Each row is a point. To make a cloud, some directions were put in groups of two or more. Within a group, all points are equally far from the middle, so they leave a hole (a ring in 2 directions, a hollow ball in 3). The other directions are filled evenly. Then the cloud was stretched, turned, moved and blurred a little. How many holes are there, and how many directions does each take, smallest first?
In the rows, zero is written as 128.

Cloud (22 x 3):
[[122  87 143]
 [102 107 147]
 [110 150 212]
 [139  88 161]
 [123 103 188]
 [183 177 156]
 [194 133 158]
 [117 123 214]
 [161 171 102]
 [186 174 158]
 [168 184 148]
 [179 106 120]
 [136 174  92]
 [110 164 187]
 [186 118 138]
 [106 163 112]
 [188 155 136]
 [112 168 188]
 [133 186 151]
 [117 175 139]
 [118 110 193]
 [173 144  78]]
Holes: 1 (2)

Cloud:
[[ 62 110  96 134]
 [143  50 156 120]
 [ 75 134  92 112]
 [101 102 166  57]
 [ 55 107 132 100]
 [134  65  87 143]
 [171  83 146  73]
 [174 159 122 149]
 [128 125  66 150]
 [100 102  88 180]
 [167 130 140  56]
 [123 134 136  46]
 [156 136  79 151]
 [165  66 109 124]
 [139 141 182 160]
 [ 56 107 165 135]
 [155  89  87  86]
 [148  89  74 139]
 [116 109 126  46]
 [154  83 106 172]
 [101 116 199 144]
 [142  75 120  62]
 [112 126  71 160]
 [148  97  72 150]
 [141  81 106  64]
 [ 84 138 190 115]
 [131  53 100 118]
 [ 76 121 153  72]
 [127  58  99 152]
 [195 129 135 117]
 [143 161  87 149]
 [141 134 181  63]]
Holes: 1 (4)

Cloud (46 x 6):
[[120 139 107 110 152  96]
 [ 78 115 122  77 159  84]
 [162 146 176 160 109  47]
 [ 83 129 122 198 154 135]
 [ 81  68 140  93 193 126]
 [126  61 111 164 156 119]
 [129 118  87  64  71  92]
 [129 157 132 118 133  79]
 [160 141  75  93 110  94]
 [136 148 192 174 141 136]
 [151 180  83 132  95 164]
 [ 89  52 179 176 138 117]
 [ 81 110 161  67 132 108]
 [127 163 112  99 185  78]
 [ 97 179 178 120 124 159]
 [121 141 131 124 122 169]
 [ 92  77  71 186 156  62]
 [120 115 108 170 128  64]
 [ 92 136 148 138 126  67]
 [127 190 102 102  99 133]
 [150 137  90 153 126 144]
 [ 65 143  96 151 111 148]
 [ 83 147 137 157 185  60]
 [168 107 194  73 138 124]
 [171 152  58 179 119  76]
 [ 82  80  83 135 194 143]
 [ 70 164 115 184 164 126]
 [ 77  96  76  86 157 136]
 [169 112 158 184 175 109]
 [133 170  66 140 136 170]
 [144  81 148 178 116 114]
 [158 100  53 140 150  94]
 [191 122 132 171 160  62]
 [136 150  86 190 127 119]
 [139 173  73 177 172  70]
 [103  70  94  73  79 132]
 [167 138 142 106 158 155]
 [ 71 150  37 147 145 105]
 [114 128  33 115 144  72]
 [ 65 148 144 111 160 149]
 [179 141  82 123  92  81]
 [ 86 162 149 190 173  48]
 [107 184  42 152 126 112]
 [131 166 184 166 145 144]
 [104 166 119 189 187  49]
 [ 93 138  69 159 179 120]]
Holes: 0

Cloud (72 x 8):
[[113  97 105 112 130  61  88  56]
 [149 103 113  91 146 163 149 182]
 [146 147 168  48 131 106 140  93]
 [162 102  44  91 152 125  96  87]
 [163 148  84 140 184 192 133 117]
 [ 90 155  94 149 144 145 127 153]
 [113 169 172  95 192 190  71  83]
 [179 162 142 145 134 154  70  61]
 [134 141 142 145 163 109  83  51]
 [ 95  50 130 101 163 166 112 151]
 [109  91 147  85 189 127 167  70]
 [131 140 137  81 156  49 102 117]
 [184 176  74 140 175 125 127 117]
 [156 116 192  92 115 179 116 115]
 [177 138 135  78 164 149  73  39]
 [ 86 185 115  80 162 152 135  60]
 [111 160 173 179 118 133  96 159]
 [140 104 144 137 163 216  96  64]
 [180  99 111 116 174 170 107  76]
 [149 150 172 139 211  83 139 119]
 [ 86 103 156  82 171 145 116  86]
 [101  92  92  89 155  57 132 106]
 [136 205 133 155  92 174 100  90]
 [156  49 119 121 133  82  52  87]
 [114 104 167  99 126 121 131  58]
 [110 208 109 189  96 169  95 108]
 [148  57 152 120 191 131 168 111]
 [172 160 132  90 125 199 157 108]
 [167 150 105 108 131  82 170 139]
 [117  67 128 179 142  98  87 120]
 [124 188 153 121 138 139 184 111]
 [151  32  78 125 149  65  97 111]
 [197 115 129  51 180 164 132  50]
 [164 102 170 149 179 184 131  96]
 [108 125 116 207 145 147  84  64]
 [195 186  87 127 158 109 113  85]
 [207 119 138 110  86  78 143 110]
 [145  75 113 159 199 125 109 109]
 [189 119 119 122 114 133  53  83]
 [145  91 163 170 148 166  54 179]
 [122 125  91 155 135 120 149 184]
 [140 124  85 168  89 116 122 182]
 [202 185 115 131 141 124 179  79]
 [162 156 171 109 108 135 162 130]
 [161  64  84  76 107 111 157 133]
 [ 77 147 186  90 153 181 115  96]
 [103 120 114 151 140 157 177 173]
 [153  96  82  99  87  98 151 141]
 [ 82 104  92 116 118  81  88 123]
 [ 58 160 136 106 150 198 141 107]
 [135  63 129 159 115 193 147 124]
 [178 140 160 130 181 199 118 108]
 [166  72 147 105 111 193 147 159]
 [139 148 157  76  64 129 113  88]
 [166 159 139 139 159 224  87 117]
 [144  46 132  71 165 131 160  79]
 [149  89 110 159 154 192  75 153]
 [ 97  47 106  85 163 150  88 149]
 [ 78 160  92 141 154 142 104 150]
 [ 89 143 143 153 179 153 201 146]
 [132 113 194 103 157 218 120  74]
 [114 159  94 159 145  98 130  53]
 [215  58 120  77  92 119 139  74]
 [104 211 115 122 143 155  94  86]
 [134 100  70 106  96 128 145  72]
 [148  61 141 100 139 101 157  37]
 [ 99 162  90  74 156 204 111 151]
 [109  97  85 128 206 109 147 156]
 [142  90  83 155 141 145 143 129]
 [187 162 128 165 117 179 114 123]
 [110  59 125 161 171 170  63 176]
 [147 194  99 107 153  85  93  84]]
Holes: 1 (3)

Cloud (91 x 9):
[[ 66  54  97 160 124 103 148  86  92]
 [202 100 148 112 127 125 129 197 131]
 [105 155 134 147  84 184 165 127 166]
 [ 88 100  69  65 206 156 162 120 112]
 [ 63 142 118 121  79  98 137  71 114]
 [120 151 134 155 130 197 116 162  99]
 [141  46  94 156  98 145 138 164 139]
 [164 104 100 117  96 165  63  99 132]
 [180 170  89 130 143 150  49 158 114]
 [198 150 117 132  84 109 137 210  85]
 [ 95  70 177 110  85  84 207 145 168]
 [144 123 146 145  81 143 162 112 137]
 [125  74 136 158 197 104 183 190 132]
 [ 98 154 117 185 180 210 160 137 148]
 [148  69 125 142 137  86 148  76 144]
 [141 140  99 132 139 119 165 199  99]
 [127 100 154 146 158 122  92 151 178]
 [141  67 134 163 110 133 109  83 141]
 [116  98 112 182 201 151 119 148 161]
 [157 182 105 171 147 116 139 153  70]
 [167 191 133 103 163 131 158 191 114]
 [138  73  97 164  89 138 120 173  61]
 [102  91  83 167  81 102 208 141 178]
 [130  72  82 183 147  58 158 112 122]
 [ 96 139  90 186 166 174 146  99 128]
 [143 138 137 136  88  77 148  82 121]
 [156 159 146 126 112 119 199 173 174]
 [156 128 128 114 127  83 176 140 204]
 [145  19  92 187 120 146 196 148 109]
 [126  96 168  68 160 112 103 118 145]
 [122  89 156 173 151  73  93 118  99]
 [120  91 153 211 109 132 217 190 147]
 [170 127  93 127 160  91 150 188 128]
 [152 103 128 180  47 193 167 115  88]
 [108 104 122 148 119 191 161 102  76]
 [186 129 124 168 123  91 143  75 151]
 [158 188 145 105 131 105 180 119 101]
 [128 111  88 163  43 170 174  89 110]
 [189 151 107 182 104  86 167 145 195]
 [ 63 186 181 147 104 104 125 104 105]
 [163 156  64  49 107 143 134 154 163]
 [115  80  88 198 112 114 202 114 100]
 [121  77 156 136 140  92 170 109  71]
 [ 88 190 120  82 134  72 116 119 139]
 [ 67 169 114 199 172 135 135 185  67]
 [125  70 156 134  23 123 110 102 117]
 [130 100  53 159 169 173 163 110 148]
 [166 163 131 163 128 124  87 135  45]
 [125 132  81  99 134 152  75 141 131]
 [144 100 167 130 173 143  58 142 101]
 [180 181  96 169 128  60 169 128 138]
 [165  58 179 125 202 136 177 149 141]
 [162 118  85 140 151  78 125 149 176]
 [230 157  99 113 159  61 152  97  63]
 [136 101 113 139  47 115 108 178 107]
 [159 146  93 175 120 143 174 159 171]
 [169 150 142 121 140  67  26 135 144]
 [100 131  88  88 130 136 179 156 110]
 [171 122 121 174  41 172 122 139 143]
 [179 131  83 170 121 141  99  78 145]
 [107 192 162 149 103 129 100 134 138]
 [148 116 145 146  56  98  97 136  96]
 [136  68 105 138 163 162 131 193 148]
 [152 124  59 154  67 131 187 101 127]
 [ 89 119 141  72  94 165 116 108 120]
 [193 139 137  64 108  77  37  88 139]
 [152  19  69 174 150  75 216  84 122]
 [167 123 196 100 119 117  55 195 167]
 [ 49 164 130 107  89 144 121 125 144]
 [185 186 115 158  69 114  83 139 137]
 [125 141  99 158 150 141 102 167 130]
 [132  83  84 161  94 133 109  43  83]
 [176 149 181  96  63  87 138 120  68]
 [138 168  21 116 104 115  99 139 139]
 [131 110 128 134 180 100 105  79 178]
 [131 122  74 177  85 195 122 128  58]
 [133 138  38 168  63 132 166  85 145]
 [135 105 159 134  85 177 124 144 156]
 [182  64  28 124 147  98 106 150  78]
 [ 77 123 137 147 134  86 127  64 109]
 [183 138 181 111 121 103 105  72 171]
 [102  49 114 127 126 145 159  55  97]
 [183 160  97 153 155  92 190 112 103]
 [ 70 136 161 150 115 162 236  91 127]
 [106 177  60 156 134 109  71 104 104]
 [105 160 151 151  58 173 138 113 170]
 [147  86 145 166  93  69 133 169 119]
 [124 113  20 147 121  70 151 112 108]
 [119 158 128  73 161  84 169 154 126]
 [ 90 108 135  69 215 149 138 151 129]
 [167 126 118 134 105  86  99 159  66]]
Holes: 0
